Each row is a point. Each copy is the shape, with its points in the same order, stretched, turned, moved and blurred by noise. Is it also mirrored, or only turned?

Shape (7 x 3):
[[ -5  24 -16]
 [ 31  -2  59]
 [ 11   2  19]
 [-67  53  -2]
 [ 65   5  -1]
 [ 37 -25 -22]
 [ -5  38 -11]]
Copy 1:
[[  0  17  -6]
 [ 27 -59  18]
 [ 13 -14  12]
 [-70  21 -13]
 [ 66  -9 -11]
 [ 52  13  26]
 [ -6  13 -17]]
Copy 1 is: mirrored
Copy 2:
[[ -9  20 -14]
 [ 17 -22  60]
 [  3 -16  11]
 [-75  48   3]
 [ 64   1   8]
 [ 33 -31 -32]
 [-13  32  -6]]
Copy 2 is: only turned
Copy 3 (7 x 3):
[[  1  23  -4]
 [ 29 -23  70]
 [ 13  -5  31]
 [-53  61  20]
 [ 70 -11  11]
 [ 33 -31 -14]
 [  4  38   7]]
Copy 3 is: only turned
Copy 4, 7 rows:
[[ 13 -18  35]
 [ -8  55 -12]
 [  0  11   6]
 [-31 -24  86]
 [ 54  16 -13]
 [ 31 -20 -23]
 [ 16 -12  46]]
Copy 4 is: mirrored

Shape:
[[-30  12  -2  18]
 [-45 -50 -48 -13]
 [-15 -10  -5  35]
 [ 49 -21  58  23]
 [ 28 -35 -44 -34]
 [ 31 -46  -1 -38]
 [ -1  38   9 -15]]
Copy 1, 7 rows:
[[-33   8  11   7]
 [-37 -47 -43  -7]
 [-14 -15   5  27]
 [ 57 -28  56   6]
 [ 46 -25 -60 -14]
 [ 55 -42 -18 -30]
 [  4  31   8 -21]]
Copy 1 is: only turned
Copy 2 (7 x 4):
[[-24  19  11 -16]
 [ 45   3  52 -30]
 [ -3   9   9  13]
 [-32 -71 -22  35]
 [ 56 -26 -11 -34]
 [ 29 -69 -18 -27]
 [-30   6 -25 -33]]
Copy 2 is: mirrored

Shape:
[[ -26  -43  -25   53  -15  -15]
 [  44   35  -30  -35  -10  -11]
 [ -34   17    6   -5    6  -19]
 [ -33   38   -7  -14   16   20]
 [ -34   25   10  -11  -21  -13]
 [ -37  -58  -25   25   20  -11]
 [  57 -103   -2  -24   38    9]
 [  85    9   -6   35   -9  -13]
 [   0   24   -6  -31   33  -27]]
Copy 1, 9 rows:
[[ -5 -17 -13  55 -16 -31]
 [ 49  21 -14 -46 -11  -9]
 [-10  16  32   0  14 -31]
 [-32  36  14 -24  18  -1]
 [ -9  20  44 -16 -12 -30]
 [-25 -35 -21  42  10 -20]
 [ 66 -92 -20   4  41  34]
 [ 91  30 -13  18   6   5]
 [  0  10  12 -35  33 -24]]
Copy 1 is: only turned
Copy 2:
[[ -34  -10  -39   55  -21  -21]
 [  62   34  -15  -32  -33   -3]
 [ -17   35   -1   -8    3  -22]
 [  -9   59  -15  -18   12   20]
 [ -22   43   -1  -16  -25  -13]
 [ -36  -31  -42   18   13  -21]
 [  46 -111  -13    1   13    6]
 [  75    9    4   50  -36    9]
 [  32   26    2  -23   17  -22]]
Copy 2 is: only turned
Copy 3:
[[-21  20 -34  58 -22  -2]
 [ 70  10 -29 -36  12  -7]
 [-19 -22 -25 -20   6   4]
 [  0 -24 -29 -35   6  45]
 [-14 -14 -21 -36 -24   5]
 [-29  18 -17  51  24  15]
 [ 42  40  67  61  63   3]
 [ 92 -15 -12  33 -13 -34]
 [ 13 -28 -18 -37  43  -5]]
Copy 3 is: mirrored

Shape:
[[-19  31  10   6  16 -17 -59  -4   9]
 [-29  -4  -5 -48  34 -16 -18  -9  23]
 [-34 -30 -24  19 -24 -30  72  13  27]
 [-49   6  38 -22  58  21 -34  23  -1]
 [ 45   1 -23   5  11   6  96   8  40]
 [ 10  -4 -28 -16   0   6 -14 -17 -41]
 [-46  -4 -41  22  36   6 -51 -17   9]
 [ 41 -14 -22 -22  -7  -8 -13  30  -2]
 [ 67 -31 -17  -7  35   4 -55  28 -28]
 [ -7  13  32 -13   7  -1  78  23  15]
 [ -9  24 -49  -4   3  -8  72  44  17]
 [-19  -6 -21  -9  -4  40 -60   2  17]]
Copy 1:
[[ -5 -16  -3   6  25 -28 -72 -22  -8]
 [-32 -44  26 -27  33  -5 -22  -6  15]
 [-56  13  26  30 -19 -12  69   8  44]
 [-21 -49  54   5   8  15 -65  13 -29]
 [ 17  34  59   3  11   0 103 -23  38]
 [ -2 -14 -25 -33   9  -6   8 -15 -39]
 [-50 -21 -26  29  45  22 -52 -19 -16]
 [ 36 -14  -7 -10  35 -25  25  19  -7]
 [ 59 -46 -17   8  62 -17   8   3 -59]
 [ -5  14  85  -9 -36 -15  50   0  22]
 [-31  60  55  -4  21  -4  59  21  18]
 [  5 -25 -38  -2  28  33 -50  14   3]]
Copy 1 is: only turned
Copy 2:
[[ 28  -3  25  15  25 -39 -51 -19  11]
 [ 20 -14  -4 -59  12 -25 -22 -38  -1]
 [ 24  -4 -55 -42  -5 -40  61 -17  73]
 [-15  -2  29 -47  41 -39 -52  18  -5]
 [ 67  32   1 -33 -19  21  91  18  40]
 [  0   0 -25  -5 -31   4 -13 -12 -21]
 [ -2   7 -35   6  53 -18 -48 -31   1]
 [ 65   0 -34 -16 -27  -8 -14  24  14]
 [ 60 -16 -36  18  -7   5 -33  69 -45]
 [ 13  14  31 -60 -15 -31  54  18  52]
 [ 46  70 -25 -49 -19 -37  50  -5  57]
 [  9  -6 -32  -3  29  11 -79 -17  22]]
Copy 2 is: only turned
Copy 3:
[[ -3 -13  37 -21   9 -31 -42 -31   4]
 [-41 -45  38 -38   7  15  -8 -35   4]
 [-18 -50 -47  24 -44  11  38 -19  19]
 [-24 -48  77   5  -3  -1 -24   8 -17]
 [  4   3 -12  -9 -32  40  81  15  55]
 [ 16   4  -6 -10  28  21  -6 -24 -38]
 [  0 -49  20  27  28   9 -39 -70  15]
 [ -6  -2 -32 -27  39  -1   9  19  -8]
 [ 21   4   6 -16  94  -5  12  20 -26]
 [-12 -22  16 -10 -56   6  51  35   8]
 [ 17 -52 -34 -28 -39  48  12  18  42]
 [-35   2  13  27  38  11 -48 -13   9]]
Copy 3 is: mirrored
Copy 4:
[[-61  59  -6   4  21 -20 -19   6 -10]
 [-42   4 -29 -35   4  -5 -24  12  -7]
 [ -9 -54   5  45 -54 -16  15  23 -39]
 [-44  56   0 -52   9  22   0  31 -32]
 [ 45 -42 -25  30 -25  13  73 -14  14]
 [  9  36 -42   3  -3   0 -18 -36 -42]
 [-89  34 -38  12  -9  34 -18   3 -28]
 [ 43  21 -37  16   4   0 -36   4 -15]
 [ 43  52 -63  28  40  43 -46   5 -25]
 [ 21 -18  17 -19 -31 -24  61   8 -27]
 [  8  -8 -45  24 -61  -9  40  21 -29]
 [-30  60 -11  -7 -26  41 -44  -2  23]]
Copy 4 is: only turned
